Each wall is flat, endless, passes through zero and stands at right angles to its row. A trip goes straight from one point to another. Which walls does it cross, in order?
(in the rows, 128 means zero)

Walls:
(1): [108 143 133]
(2): [156  87  75]
(3): [106 115 101]
(4): [104 119 165]
(5): [121 122 108]
Trips:
[110 167 102] to [124 172  90] => 2
[157 103 144] to [153 132  85] => 4, 5, 3
[189 140 114] to [ 85 146 165] => 2, 1, 4
[116  89  96] to [156  73 104] => none
[117 159  86] to [143 161 160] => 2, 3, 5, 4
[101 141 149] to [144 118  74] => 3, 5, 4, 2, 1

Walls:
(1): [155 116 136 114 110 105]
(2): [133 111 185 147 191 167]
(3): [ 89 168 172  75 113 107]
(4): [107 115 180 125 104 167]
Trips:
[ 94 100 156 181 169 133] to [ 85  89 122 137 109 147] => 2
[172 110 118 111 197  90] to [117 152  89  98 138 112] => 2, 3, 1
[154 154 163 117  93  93] to [149 105 104 111 138 191] => 3, 2, 1
[103 115 170 121 124 175] to [111 141 141 135 129 139] => none
[169 143 101 134 156  58] to [202 172 103 157 136 144] => none
[ 79 129 110 131 161 184] to [147 102  93 151 116 127] => 4, 2, 1

Walls:
(1): [125 161 117 108 136 128 110 103  86]
(2): [139 153 146  98 135 153 136 191  69]
(3): [115 168 166 157 100 109 110 109 141]
(4): [159  85 145 148 114 138 181 105  66]
Trips:
[ 89  83 167 158  58 114 136 119 110] to [138 121  98 144 167  95 146 174  83] => 2, 3, 1
[126 124 112 108 144 138 107  67 149] to [ 47 160 113 131  85 137 135 140 103] => 3, 2
[122 144  93 129 117 111  45 142 109] to [145  89 109 130 139 150 124 133  92] => 3, 4
[129  86 109 113 145 162 147 117 127] to [ 90 109 114  58 147 182 137  86 158] => 1, 4
[168 142 148 114 166 112 111  78 177] to [ 93 145 147  72 131 113 194  82 127] => 4
[189 139  94  96 158 144 132 166 164] to [116 151 111 103 145 139 151 106 157] => 2, 1
[167 130 166 137  84 124 119 121 183] to [122 136 185 102 203  66 131  62  99] => 4, 1

Walls:
(1): [177  99 120 174 115 145 167 117 164 106 119 162]
(2): [148 118 143 151 144 142 159  95 114 119  77 157]
(3): [129 176 140 140 123 122 107 105 154 129  88 145]
(4): [146 181 126  70 196 131 108 108  79 115 127 113]
(5): [145  97 129 116 111 121 151 127 169 161 129 146]
(6): [ 84 140 163 136 138 179 103 120 175 158 131 173]
(7): [174 172  91 123 102  99 107 121  75 103 123 163]
Trips:
[104  89 175 167  80 179 131  85 129  88 137 115] to [152 151 128 159 129 181  91 127  92 118 128 147] => 3, 7, 4
[157  66 109 109 103 123 167  83 116 104 106 118] to [ 64  65  83 103 130 165 153 181 107 157 189  75] => 7, 2, 1
[160 157 186 162 129  84 149  54 122 130 148  82] to [161 122 109 139 156 127 104 114 147 126 135 157] => 5, 6

Walls:
(1): [159 136 116 138 131  90  51 140 165 120 118  71 140 179  89 129 111 150]
(2): [183 151 127 101 173 135 129 146 153 106  90 138 129 130 118 108 148 107]
(3): [110 132  86 138 128  90 173 104 105  81  90 114 112 155 121 124 152 117]
(4): [ 93 110 150 146 146 142 123 139 171 151 148 139  76 149 107  36 140 172]
(5): [142 143 125 112  99 152  78 122 120 141 113 117 148 118 144 116 183 158]
(6): [ 87 125  78 126 105 155 104 169 174 128 141  98 149 125 145 159 123 124]
Trips:
[ 97 154 122 115 152 155 151  97  65 172 104 165 163 171 193 138  85  91] to [192 129 126 129  98 141 110 119 134 148 148 158 170 198  66 104 136 153] => 3, 5, 2, 1, 4
[164 101 123 146 116 178 115 163 127 141 143 139 167 168 129 120 190 107] to [130 136 115 167 109 152 113 131 117 113 137  89  93 129 147 118 159 171] => 2, 3
[177 122 143 121 117 184 122 135 151  76  85  95 105 145 117 101  99 187] to [130  76  77 119 171 123 115  96  77 120 112 120 137 155 114 149 161 129] => 3, 4
[137 152 166 141 108 150 198 129 102 144 117 122  96 120 137 186 137 142] to [135  89 134 121  80  87 176 137  91 143 110 128 127 149 183  98 166 105] => 5
[132 206  75 123 188 155 137 180  60 165 139 173  95 132 140 118  94 181] to [213  80 190 123  85 183 126 200  81 158 190 140  73 127 129 123 142 140] => 5, 2

Walls:
(1): [117 151 176 164  99  95 146  89  99 104 100 144 122 114 197 111  97 108
 101 103]
(2): [145 134 145  90 118 126 122 177 167 171 122 176 152 169 153 172  96 162
 144 183]
(3): [151 139 151  85  92 117 139 138 133 107 170 114 146 146 129 223 158 124
 169 131]
(4): [125  84 129  92 137 122 123 176 166 106 156 152  96 166 119 163 147 102
 199  92]
(5): [155  65  82 170 171 105 138 125 135 131 146 130  99 125 155  79 128 162
 142 167]
(6): [135 186  99 148 110 155 107 121 140 117 173 102  67 144  69 131 129 135
 130 150]
(7): [103 111 108 126 117 106 115 151 144 105  97  78 137 148 100 145 124 121
 154 154]
Trips:
[102 150 182 142 163 137  89  88 158 176 177 186 142 159 115 128 147 110
  90 134] to [166 156 122  94 144  67 128 156 140  61 121 141 144 156 139 182 130 142
 133 141] => 3, 4, 1, 6, 7
[ 76 155 118 189  99 176 155  90 128 107  77 146 151 107 126 181 184 104
 163 154] to [128 116 108 125  65 114 135 121 146  97 101 149 122 179 167 123 153 119
 144 132] => 6, 4, 2, 5
[136  94 113 190  45 164 101 143 154 182 127 174  71 199 163 158 118 154
 120  80] to [ 99 119 154 169 153 130 118  73 176 133 130 147  98 137 141 122 102 103
 162 134] => 2
[ 78 119 125 116 111 123 137 143  83 151  75 158 140 117  76 124 125 146
 122 171] to [ 86  82 156  63 147 127 126  80 113 148 103 146 111  96  91 159 126 118
  97 105] => 2, 7, 4
[162 104 158  59 137  33 130 102 138 174 103 124 169 118 142 101 133  65
 141 115] to [139 116  67  57 136 122 102 159 168 185 132 168  99 123 134 174 124 182
 113 122] => 7, 1, 5, 6

Walls:
(1): [138 143 171 151 129 185 129 133 154 125 135 125 135 124 165  96 141 138
  82 129 138 166 204 156 134 136 116 143 152 158 127  88]
(2): [126 120 145 122 141 173 157 121 145 143 116 120 176 132 208  99  76 145
 124 111 113 161 112  54 149  87 103 168 130 136 116 141]
(3): [ 95  79 114 134 118 107 186  91 162 132  92 194 111  67 123 134  57 136
 159 121 115 104 113 162 106 100 103 158 133 151  85  70]
(4): [175 116 138 140 164 111 177 162 170  96 127 110 123 190 139 138 103 132
 112 115  96 117  94 126 123 135 104 154  98 101 129 112]
(5): [ 66 141 119 118  90 141  85 125 102 107 124 132  58 121 129 179 140 129
 117 127  95  74 176 134 123 112 140 144 111  74 123 154]
(6): [138 110 121 139 152 107 153  86 152 154 129 165 151  85 189 159 160  73
 154 105 100 146 165 126 126 132 180  99 103 146 175  97]
(7): [205 150 116 108 127 144 157 113 142 119 141 130 134 130 119 110  94  76
 108 185 112 110 160  72  80 134 122 167 131  91  73 109]
(8): [107 125  99 111 175 122 177 130 126 122  74 140 152 106 127 134 183 120
 108 122 125 122 149 104  67 201 147 175 118  98  67 141]
Trips:
[104  95 158 173 123 117 139  98 108  99 114  80 128 104 130 116 121  94
 164 115 120 139 113 174  87 127 148 122 165 174 101 122] to [ 88 164  40  94 102  68 124  82 120 117 159 144 144 159 123  72 179  96
 126 138 194 211 146 108 173  97 143 119 147 153 143 133] => 8, 3, 1
[100 138 195 137 170 173 183 114 140  71 157 128 148 120 163 112 178 162
 138 165 169 115 104 107  94 105  97 164 139 112 121 117] to [ 67 148  96 106 129 149 162  97 134 189  75 144 163 145 137 153 172 123
 172 100 129 121 129 142  89 136 171 147 127 114 165 114] => 6, 7, 4, 5, 1, 2
[124 138 112 113  92 134 155 103 106 111  95 146 133  97 107 118 120 152
 118 170 122 108 139  87 234 122 177 188  64 137 167 110] to [ 86  99 119 137 114  65 193  98 100 172 101 129 111 137 126 115 106 142
 152 105  97 183 141 124 157 171 144  73 158  24 135 126] => 7, 8, 2
[147  95 171  80  97 126  61 164 134 179 178 156 134 114 112 173 146 130
 151 101 112 130  92 107 130 137 106 122 120 102 119 114] to [119 146 154 135 138 146 121  82 108 140 118 100 132 156 119 164 160 131
 159 172 164 174  74 109 167  97 122 130 140 112 137 143] => 2, 5

Walls:
(1): [140  89 146 148  73 114  57 112 153 125 163 214  58 118 136 137  92  81
 129 152 114 123 112  87  36 109 182 140 111  84 100 155  85 131 134 161
 115 134 198 138 166  86 117 170 129  74 102 172]
(2): [123 169 108 157 126  86 101 101  83 118 119 106 164 168 108 115 111 167
 165  60 174 106 103 143 145 130 112 109 122  99 108 117  55 184  83 114
 114 124 124 109 173  95 143 134 137  77 111 166]
(3): [ 99 144 159 101 138 128 127 104 100 125 142 157 187 125 165  62 149 145
 188 101 101 123 123  95 146 147 120 133 118 157 146 173 117 142 177 130
 173  73 126 155 128 141 183 163 105 128 198 133]
(4): [ 78  76 195 122 126  93 154 147 156  99  71 154 107  97 108 186 170 180
 108 104 187  95 177 182 155 142 124 123  99 135 207 112 222  94 174 173
 136 123 186 190 150 135  88 134 130  83 207  79]
(5): [141  70 149 153 133 107  92  86  82 147 154 124 124 143 144 141 114 120
 133  72 127 180 132 127  77 115 147 155  95 199 101  96 123 113  77 120
 111 126 125 134 148 151 164 117 167 112 158 128]
(6): [149  92 193  85 138  81  60 133 156  55 145 183 109 155 151 158 119 133
  99 135 122 132  63 115 132 125 171 154 167 171  65 161 168  95 150 130
 112  77 123 128 181 140 147 141 115 137  76 155]
(7): [131 171 144 140  99 142 105 133 147 135 153 105 157 156 159 158  63 105
 121  76 131 111  93 165 123 118 145 126 122 169 150 118 125 134 146 139
 132 126 108 114 146 106 190 142 109 124 179 131]
(8): [113 143 162 132 167  86 161 108 135 106  72  98 102 108 135 138 108 104
 145 153 108  96  86  64  74 147 125 122  74 100  83  80 147 154 105 102
 117 149  96 182 160 127 161  67 149 142 107 114]
(9): [126 146 171 140 155 150 188 169 156 117  85 107 117 116 109 132 175 125
  59 178 110  57 147 151  97 140 154 129 129 119 137 135 125 142 187 140
 168 108 126 139 170 101 134 122 180  99 130 163]
Trips:
[101 124 159  55  95 158 124 143 138 127 114 109  57 131 110 106 152 155
 143 157 153 129 181 136  88 104 103 121 125 125 169 127 140 122 106 202
 139 146 101 145 109 138  63  68 108 129 116 114] to [145 167 158 127 121 117  85 179  91 156 220 128 115 162  76 123 106 122
 122 147 170 127 129  94  93 139 119 109 134  94 147 143 158 199 116 147
 136 114 143 131 117 146  90 139 159 135 139 132] => 1, 9, 2, 4
[155 154 126 120 156 111 174  50 126 243 122 155 183 135 162 100 167 128
  81  98 169 143 137 136 126 137  78  92 125 158 131 167 115 110  98 148
 115 138 127 136 178 141 200 142 161 112 134  71] to [163 183 141 136  96 169 116 152 100 106  88 141 166 107 127 168 147  91
  92 163 116 130 106 143  55 156 140 144 138 121 145 131  85  93 158 119
  81 132  70  58 123 132 100 114 135 161 160 110] => 9, 2, 3, 5
[150 114 196 111 179 168  95 182 170 142 118 139 136  99 131 111 125 138
  97 130 125 175 150  91 135 196 182 162 171 138 110 128  56 117 123 130
 169  94 107 206 166 126 109 155  81 138  48 127] to [120  88 179 144 101 136 123 157 160 160 140 120 111 122  98 167 131 178
 144 121  85 146 139 149 133 107 116 175 131 110 102 140 123 128 142 167
 137 154 114 148  96 119 166 147  52 154 122 162] => 8, 4, 7, 9
[144 134 173 148 119 206 134 107  84 108 145 102  96  67 154 106  80 140
  89 111 161 117 141 130 134 125 136 161 176 115 156 149 175 140 117 128
 129 187 121 165 180 134  92 140 145 142  95 189] to [167 178 132 162 105 121 191 114 153 170 145 101 127 117 132 216 159 174
 118 133 158 104 147  88 161 146 164 176  82  92  66 169 155 114 140  96
 167 131 170 199 142 122 129 133 170 129 115 157] => 8, 6
[136 192 168 168 135  77 140 134 177 167 121  97 163 156 131 158 116 134
  68  87 133 113 188 157  99 118 161 151 157 128 134  97 103 137 105 116
 177 114 116  95 169 131  90 151 120 122 156 127] to [180 102 159 140 136 149 134 172 149 125 157  76  59  90 154 101 135 162
 213 153 131 153 140 146 139 135 168 124 142 148 162 142  66 123 182  77
 137 137 109  84 119  75  86 133 162 131 111 187] => 5, 4, 1, 7, 2

Walls:
(1): [111 113 138 106 107 118 128 155 156 113  62 158 168 103 131 152 157 139
 138  67  86 102 118 155  94 118 139 136  75 170 114  83 132 122 141  98
 112 141  94 107 144  76 175 167 155  80 165 139]
(2): [ 79 104  82 141 105  98 135 105  81  97 101 106 152 117 125  92 223 144
 124 164 103 146 180 133  56 151 137  77 125 104 139 140  97 113  87 111
 133 120 147 100 139 152 169 144  79 196 143 127]
(3): [147 162 165  91 105 126 104 129 112 115 105 110 136  86 143 112 119  87
 140 142 106  79 151  77 115 114 155 130 176 120 131  71 149 142 105 140
 155 144 116  77 122 124  89 130 127 204 135 114]
(4): [172 157 110  30 101 121 147 113 186 142 101 159 123  98 106 178 155 149
 150  87 138  92 155 112 125 139 129 158 132  90 159  79 162  67  85 146
 132 143 101 146 125 191 131 108 191 124 164 107]
(5): [158 161 155 103 124  97 112 119 104  90 109 162 145  89  72 129 174 100
 160 108  91 139 157  95  96 130  96 148  79 157 148  78 123 132 146 150
 136 145  97 173 163 178 132 108  74  77 172 155]
(6): [ 87 111 100 144 187 102 101 144 167 109 186 121 136 112 151 151 103  93
 144 109  66 112  78 135  87 157 141 109  90 107 127  83 132 140 106 137
 118 136 114 136 176  96 182 118 161 143 137 140]
(7): [135 147 152 169 126 123 138 127 120 104  96 121 145  71 125 132 124 147
 188 140 176 144 210  99 139 126 139 170 175 159 138 133  84 151  88 131
 133 129 146  90 163 133 126 141 155 137 114 158]
(8): [108  53 129 116 122 125  75 137  89  77 124 148 183 115  85  96  77 135
  94 188  99 114  73 126  93 124 128 112 152 105 137 131 102 107 201 164
 201 177 188 110 170  84 134 134 141 115 127 125]
(9): [ 82 154  86 103 127 138 183 172 126  95 157 119 115  77  83 146 142 110
 142 125 162 167 178 182  77  80  65 115 154 154  92 137 104 106 207  78
  97  94 132 121 167 126 143 125 152  75 160 130]
(10): [ 90 116 186 107 127 176  98 106 130 137 134 152 126  60 220  96 115 170
 128 149 128 152 143  96 182 123 136 109  58 120 158  47 117 148  71 147
 104 146 138 114 169  99 101 157  79 108  82 150]
Trips:
[128 110 157 136 105 113  94 145 149 105 143 105 161 178 136 136 117 147
 144 129 101  93 166  97 100 148  93 125  89  99 183 121 115 143 187 142
  82 159 146 144  94 146 155 127 103 131 193 121] to [ 82 122 142  88  45 168  94 150 134 158 124 151 110 123 139 105 125 169
 105 172 130 151 132 143  89 107 140  50  79 110 145 168 121 109 122 142
 119 120 107 139  88 132  92  82 143 112 165 123] => 10, 6, 9, 5, 1
[134  92 150 124 139 147 128 133 153  79 177 178 120 154 149 110 182 137
 116 122 185 130 119 183 103 168 120 146 142 113 129 126 129  66  92  59
  69 113  99 144  93 160 110 160 121 190 118 126] to [127  90 132 118 116  98 150 177 190 151  69 151 114 110 101 142 123 147
 108 143 125 114  96 120 144 113 156 135 171  69 135 146 110 114 182  43
  98 145  57 120  48 166 127 145 122 111  73  82] => 1, 2
[149 133  92 113 121  73 169 126  97 117 158 119 144 145  94 119 140 152
  82 122 111 138 152 102  89 124 149 100 203 128 100 117 148  59 133 101
 130  60 156 103 112 110  51 128 123 140 158 192] to [136 115 130 111 104 162 134 140 109  96 128 117 144 133 107 123 120  28
 141 117 114 148 132 118 111 109 109 153 136 130  82 116 173 123 121 126
 118 131 129 141 129  97 148 116 128  84 119  84] => 5, 4, 1, 2, 6
